Each row of a before or after table is a point. The points were changed in one or more steps. Then noise was added and the rows were shuffled. The steps act on columns, c1 being the first. What was done? A step turns or swaps two columns, mirrors them in a line or flattens them onto one, adds a multiple of one to another, or multiplies or shifts one. Angles are multiples of 10 degrees, from the lower column toward the higher: turns from -170 to 170, lines from 10 to 170 but not 90. Use the fewest steps. Two steps may share a column if one is a turn and the other turns, adds or multiplies; they go together, in the order done. Otherwise the lowest column goes first.
In the rows, zero is written as 100.

Before (12 x 2)
[129 134]
[117 112]
[49 125]
[129 110]
[72 95]
[81 128]
[107 123]
[57 136]
[91 16]
[135 82]
[121 67]
[138 53]
After (12 x 2)
[126 136]
[87 81]
[67 123]
[129 85]
[123 105]
[106 131]
[134 59]
[54 145]
[122 47]
[85 135]
[16 87]
[111 114]
Steps: swap c1 and c2

Before (12 x 6)
[98 120 139 72 89 57]
[124 132 91 86 82 52]
[141 60 154 63 91 141]
[112 125 123 88 105 58]
[68 79 76 107 110 75]
[110 84 103 80 146 89]
[105 125 79 60 164 75]
[130 72 54 62 79 45]
[64 140 75 132 168 130]
[77 56 65 153 74 72]
[94 68 116 66 141 130]
[115 60 58 131 148 77]
After (12 x 6)
[62 146 57 147 43 77]
[78 115 144 108 74 119]
[86 54 88 130 120 134]
[60 71 173 108 89 120]
[91 60 85 118 72 133]
[111 110 122 66 122 129]
[134 126 166 115 123 133]
[133 71 172 65 90 61]
[59 109 109 132 161 159]
[57 139 121 97 62 84]
[149 129 101 73 155 140]
[67 65 66 92 59 136]
Steps: swap c1 and c4; turn c2 and c6 by -160 degrees; multiply c3 by 1.3; turn c3 and c5 by -120 degrees

Before (9 x 12)
[57 101 136 89 70 136 150 89 85 112 122 91]
[183 72 190 57 140 142 127 88 70 102 107 107]
[97 108 94 70 65 119 162 129 93 92 138 97]
[99 48 87 92 70 132 76 129 147 147 77 104]
[89 41 89 118 31 108 83 128 116 106 43 114]
[103 54 123 127 77 90 101 154 136 130 59 99]
[60 129 121 74 67 137 121 150 88 87 117 111]
[50 144 99 52 70 127 172 97 108 103 93 121]
[102 52 123 96 17 90 74 131 160 134 67 112]
After (9 x 12)
[95 108 74 69 70 120 42 111 90 78 138 99]
[88 40 78 119 33 110 116 123 97 104 43 112]
[57 129 74 76 71 135 74 116 53 103 116 112]
[59 99 123 83 71 139 62 80 77 71 124 91]
[103 55 88 122 78 90 113 153 65 72 58 99]
[100 47 90 91 72 130 145 154 113 67 80 98]
[107 55 117 95 18 91 140 165 85 85 67 114]
[180 71 155 58 137 143 76 71 30 85 103 107]
[54 142 103 52 73 125 41 106 106 58 95 123]
Steps: turn c8 and c9 by -60 degrees; turn c3 and c9 by -50 degrees; turn c7 and c10 by -150 degrees

Before (9 x 24)
[86 93 123 118 51 28 79 123 89 53 111 114 84 152 161 94 126 48 100 78 44 43 73 89]
[56 93 96 155 76 118 96 65 127 83 160 170 102 99 83 110 149 69 112 52 83 85 75 136]
[115 63 145 192 125 98 148 100 125 134 139 129 73 77 65 92 137 93 72 120 126 123 85 138]
[94 127 118 154 63 76 101 86 65 72 139 107 96 148 93 84 68 74 70 78 58 72 83 102]
[155 118 111 64 90 73 82 113 76 100 61 110 95 104 161 97 76 104 108 139 63 74 85 80]
[136 113 72 76 96 69 60 103 137 144 109 68 16 62 144 117 66 160 120 140 128 138 65 44]
[181 127 115 85 30 56 62 138 102 101 51 94 50 100 153 133 52 107 140 107 85 89 90 33]
[43 98 144 168 92 94 90 115 88 71 134 143 110 76 95 58 114 111 115 61 105 97 94 130]
[91 101 124 185 112 109 63 67 147 90 166 115 118 78 67 86 174 104 91 91 118 127 92 101]
After (9 x 24)
[41 63 107 170 55 94 92 113 67 69 136 142 111 76 96 55 114 92 111 64 106 94 108 85]
[154 115 93 68 88 71 81 113 123 102 62 109 93 106 162 99 79 103 111 143 64 73 122 78]
[91 83 124 183 81 112 62 65 95 90 164 115 115 76 65 87 177 96 93 91 117 126 108 148]
[185 115 42 88 61 56 64 136 167 99 49 94 50 98 154 129 56 95 140 108 85 87 112 104]
[93 111 73 151 69 75 104 85 97 69 135 110 99 148 90 79 66 127 72 77 57 71 114 68]
[87 78 60 114 62 28 78 123 107 51 110 114 88 152 160 94 124 156 98 81 45 46 117 89]
[133 129 87 78 128 71 58 104 157 143 110 68 18 63 147 117 68 52 120 139 129 141 144 140]
[55 95 74 153 97 119 96 66 64 86 158 171 102 101 84 112 148 137 113 50 86 82 120 127]
[116 32 142 192 63 97 148 96 60 134 139 127 75 78 64 96 137 107 73 121 127 123 113 122]
Steps: add -0.7 times c3 to c2; turn c3 and c5 by -70 degrees; turn c9 and c24 by 90 degrees; turn c18 and c23 by 170 degrees
